Each row of a before or after table is a point. One or more steps were done to the points. Then noise was added and the rows were shuffled. The steps act on columns, c1 being the first. Name the steps. A step turns or swaps two columns, mirrors them in a line or flattens them onto one, adds a multiple of one to another, or multiplies or shifts one. Angles are multiples of 10 degrees, from the lower column toward the higher: turns from -170 to 170, lines from 10 to 170 but not 90. Use the fewest steps. Two steps may share a column if one is a turn and the other turns, adds or multiplies; they go together, in the order done. Otherwise the lowest column goes first.

Before (9 x 3):
[[ 18  16  60]
 [  6   3  -5]
 [-12   9  25]
 [-10   1 -25]
 [-10  -4 -25]
 [ -8  22 -27]
 [  7   7 -28]
 [ 17  -3 -16]
 [  1  -5 -30]]
After (9 x 3):
[[-12 -19  17]
 [  7  29  -3]
 [-10  25  -8]
 [  1  26 -17]
 [ 17  14 -10]
 [ 18 -50  35]
 [ -8  33  13]
 [  6   7   2]
 [-11  23 -12]]
Steps: turn c2 and c3 by 70 degrees

Before (8 x 8):
[[ 22 -19   3  11 -18 -25  18   0]
 [-14  39   2   1   2 -30  -5  22]
 [ 18  26 -29 -10  12  -9 -37 -15]
 [ -2   6 -14 -22   2   0 -35  23]
 [ 23  -6  40 -13  -7 -42  38  -8]
 [-15  60 -25 -23  -4  13 -14 -18]
 [ 15 -17  24  -4 -34 -29 -13 -28]
 [ 58  19   3  -9 -34  -8 -11 -24]]
After (8 x 8):
[[ 38  19   3 -44   5  -8 -10 -23]
 [-27  60 -23  -8  36  13 -16 -18]
 [-10  38   1   9  40 -31  -6  21]
 [-15   5 -14 -16  42  -1 -34  24]
 [  7  27 -29 -20  52  -9 -38 -16]
 [  8 -16  25 -13   7 -27 -13 -27]
 [ 25 -19   4  -6  24 -24  17  -1]
 [  9  -6  39 -26  33 -41  37  -7]]
Steps: turn c1 and c4 by -40 degrees; shift c5 by 40

Before (11 x 12):
[[-20  -8 -14 -39   7  29   4  -9  28   5  -8   1]
 [ -9 -11 -24  11  52 -28   0  29  20 -19   2  -5]
 [-18 -11 -13  20 -16 -47   6  39  36 -27   3  10]
 [-31  15  22 -22   6   8  -3 -26   8 -20   3 -22]
 [ -2  -6 -36  31 -18 -35   1  11  24 -18  30 -15]
 [-11  30 -22  12   4 -29  53  15  30 -12  -2  -1]
 [ -6   9  13 -15  13 -15  -3 -38  18  -5  18  18]
 [ -4  -8 -27  46  -9 -17   2   9   4 -14 -44   8]
 [-48 -20  15   1  11  29  10 -35  45  -3   8  -6]
 [-40   9  23 -23  20  -1 -35 -49  34  27  -3 -20]
 [-41  10  10   3   9  18 -40 -10  16  14  27   9]]
After (11 x 12):
[[-32  30  22 -22   5   7  -3 -26   8 -20   3 -22]
 [-40  22  10   4   9  18 -39 -10  17  13  28   8]
 [-20 -16 -14 -39   7  27   5 -10  28   6  -7   1]
 [ -9 -22 -24  11  52 -28   0  28  20 -21   2  -5]
 [ -3 -12 -36  31 -18 -34   0  10  25 -18  30 -14]
 [ -6  19  13 -17  13 -14  -2 -39  18  -6  18  18]
 [-18 -22 -13  19 -15 -47   6  38  36 -26   3   9]
 [-12  60 -22  11   3 -30  52  15  29 -11  -3  -1]
 [-40  18  22 -23  21  -1 -35 -48  35  27  -3 -21]
 [ -4 -15 -26  45  -9 -17   3   8   3 -15 -44   8]
 [-47 -41  15   0  11  30  10 -35  44  -4   9  -5]]
Steps: multiply c2 by 2

Before (12 x 18):
[[ -9  18 -22 -10  -4  25 -19  -8   1  14 -26   1  -8  15  -2   5   3  -8]
 [  8   5   7  13  -9   8   1  -7   0  14   5   7  31   8   4  -1   4  -3]
 [ -5  22  10   7  -5  -5 -17  -6  -4  16  16  15  37  11 -10 -17   5  -7]
 [ -8  16   6   6 -11   5   7   2   5 -35   7  -8  -9 -11 -13   3   0   9]
 [  5  10 -10   5  -5  -7   6  47  -3  20  12  -9  -1 -22 -10  -4   8  -7]
 [-10 -27   2  28 -23   7  -4  -7   2  20   4   8  -4  13 -13  -4   4   7]
 [ 17 -22   5   0 -13  -7  -7  14  -5  20  10  -4 -10 -18  16  -5   6   0]
 [ 16  20   5  -7 -19  -5   7  -6  -1  -1   1  -3 -15 -16  -8   6   4  -3]
 [ 10  15   3 -10  -1   3  12  -9  60  13   7  11   0  13 -13   6  -6  -5]
 [ -8  19  10 -10  -3  -5  11  13   1   7  13   0   0   1  10   1   0  16]
 [ 17 -13  -4   9 -13  -4   3  -5  -3   9   4  -9   0  16  -2 -11  -6  13]
 [  1  20 -16  26 -16  -6  -3 -11  -6 -11 -13  -1   4  -2  37   1   6   0]]
After (12 x 18):
[[ -5  21  10   1 -12  -8 -17   6  -3  16  15 -15  37  10 -10 -17   3  -6]
 [  9   7   8 -13 -21  -8   1  -7  -2  14   5  -7  32   7  -5  -1   5  -3]
 [ -8  18   9  10  -7   6  11  -2   1   7  12   0   0   0  16   1  -1  17]
 [ -9  16   5  -8 -28  -2   6  13   6 -35   6   8  -9 -11  -3   2   0   9]
 [ 17  21   7   8 -48   3   7   4  -2   0   1   3 -14 -16 -10   6   3  -4]
 [ -9 -26   3 -20 -59 -20  -5   7   1  21   5  -7  -4  11 -12  -4   4   6]
 [  8  14   2   2  -3  10  11   7  60  13   6 -11  -1  12 -16   7  -5  -6]
 [ 17 -21   5   6 -33  -4  -7  -7  -4  19  10   4 -10 -18  21  -5   6   0]
 [ -7  17 -22 -17 -11  21 -17  -3   1  13 -25  -2  -8  15  -9   5   3  -8]
 [ 18 -14  -5   0 -32 -11   3  -1  -2   9   6   9   0  17  -6 -10  -7  13]
 [  4   9  -9   5 -12  -8   6  34  -4  20  11   8  -2 -22  36  -4   7  -8]
 [  2  20 -17  -8 -40 -25  -3 -36  -6 -12 -12   2   4  -3   9   1   6   0]]
Steps: mirror c4 and c6 in the line at 120 degrees; multiply c5 by 2.5; turn c8 and c15 by 60 degrees; multiply c12 by -1

Before (12 x 32):
[[  5   0 -21  -5  19   2 -10 -13   8   5   5  17   1   2  21   6   9  -6
    8   0   4  10  -2 -18 -15 -28  -3 -11  -1   2  -1   7]
 [-27   7   4 -12   2  12 -12   6  -9  -8 -16  -2  23  -9 -17   2  -6  17
   23 -14  -2 -23   2  -9 -15   3  -8   2  24   5  16   9]
 [ 32  21 -15  -3  -3  -1  12 -37   6   5   6   9   0   4  12  30  -2  -4
    2 -18  12  -2   3  -7 -10 -15   2   6  11 -21  -5  -3]
 [  1   6   6   5 -16   8 -27  -9   1 -18   6  -1  -2 -11   0   3  -2   3
    8   4  -7 -12   5 -15  -6 -15   3 -10 -23 -16   1  25]
 [ -4  -5 -11   7   7  19   6  -4 -20  -4 -11  10  15   8  14  29   2   5
   -6   0 -30 -26   1  10 -18 -16  -5   8   0   5  -5   4]
 [ 16  46  -5 -11 -12  28  -2   7 -13   7  13  15  -5  12  -2  -7 -32   3
  -35 -13 -26   6 -24 -17 -14  10  15 -15  -7  12 -13  -9]
 [ 12  27  -6   1  19  24   5   5  -2   7   2  15 -15  -9   9 -14  -9 -11
    5 -14  14   2  10   2 -16   3  15  -5   4   5   4  14]
 [ 15  19  21 -19 -16   6 -10 -20   6 -12 -14  -9 -11  10   3   8  -3  16
   11 -14  16  -3   1  -9  -1  12 -14 -12  -9   7   1 -10]
 [ 21   9  -2   5  -9   2   9  -7  -7  18  15  16  20 -31 -29  11   6  14
  -26   1 -18   2 -10  -8  -4 -22  -7 -14 -10 -37 -13  -8]
 [ 20   3 -16  -9 -15 -14  -1   8   7 -18 -25  -8   3  -1  -2 -12   2 -16
    2  -2  17  15  15   3 -13  -9  -3  11  -5   0  -7   9]
 [ 24   2  21  11   0   3  10  -5  24   9 -20 -30   6 -13   6 -17  -5  -3
  -16  -3  -1  -5   2   9   1 -14  -8 -11  11  -1   0  -3]
 [ -2  -5   8  -2  18  -2 -12 -25  -7  -1  -6   9  -6   2  17  16 -38 -14
    9   0  -3  -1  10   6   4 -11  17   0  18   2 -16  16]]
After (12 x 32):
[[ 24   2  18  11   0   3  10  -6  23   9 -19 -30   7 -12   6 -17  -5  -2
  -15  -3  -1  -5   2   9   1 -14  -8 -12  11  -2  -7  -4]
 [  1   6  12   5 -15   8 -27 -12   1 -18   6  -1  -2 -12   0   3  -2   3
    8   3  -7 -12   5 -15  -6 -15   3 -10 -23 -16 -13  24]
 [ 21   8  -8   5 -10   3   9   1  -7  19  15  16  20 -31 -29  11   6  10
  -26   1 -17   2 -10  -8  -5 -22  -7 -14 -10 -36 -19  -8]
 [ 33  21 -18  -3  -3  -1  12 -44   6   5   6   9   0   3  12  30  -2  -3
    3 -18  12  -2   3  -8 -10 -15   2   6  11 -21 -60  -3]
 [ 15  19  24 -19 -16   7 -11 -26   6 -12 -14  -9 -11  10   2   8  -3  11
   11 -14  16  -3   1  -9  -1  12 -14 -12  -8   7 -30 -11]
 [ 17  46  -7 -11 -13  28  -1  19 -13   7  13  16  -6  12  -2  -6 -32   2
  -35 -12 -27   5 -23 -17 -14  10  15 -15  -7  12   2  -9]
 [ -3  -5   8  -2  18  -2 -12 -20  -7   0  -6   9  -6   2  18  15 -38 -10
    9   0  -4  -2  10   6   4 -11  16   0  18   2 -48  16]
 [ 12  27  -7   1  19  24   6   3  -2   7   2  14 -15  -9   9 -14  -9  -8
    5 -13  13   2  10   2 -16   3  15  -5   4   5  11  14]
 [-27   7   6 -11   2  13 -12  -4  -9  -8 -16  -3  23 -10 -18   1  -6  12
   23 -15  -2 -22   2  -9 -16   3  -7   2  24   4  18  10]
 [ 20   3 -11  -9 -15 -14  -1  15   7 -19 -24  -8   3  -1  -2 -12   1 -11
    2  -2  17  15  15   2 -13  -9  -3  11  -4   0   8   9]
 [  5   0 -23  -5  19   2 -11 -15   7   5   5  16   1   2  21   7   9  -4
    8   0   4  10  -2 -18 -14 -28  -2 -10  -1   1 -20   7]
 [ -4  -5 -10   7   8  19   6  -1 -20  -4 -10  11  15   8  14  28   2   4
   -6   0 -30 -26   1  10 -19 -17  -5   9   0   5 -10   4]]
Steps: add -0.3 times c10 to c3; multiply c8 by 2; turn c8 and c31 by 50 degrees; multiply c18 by 0.7
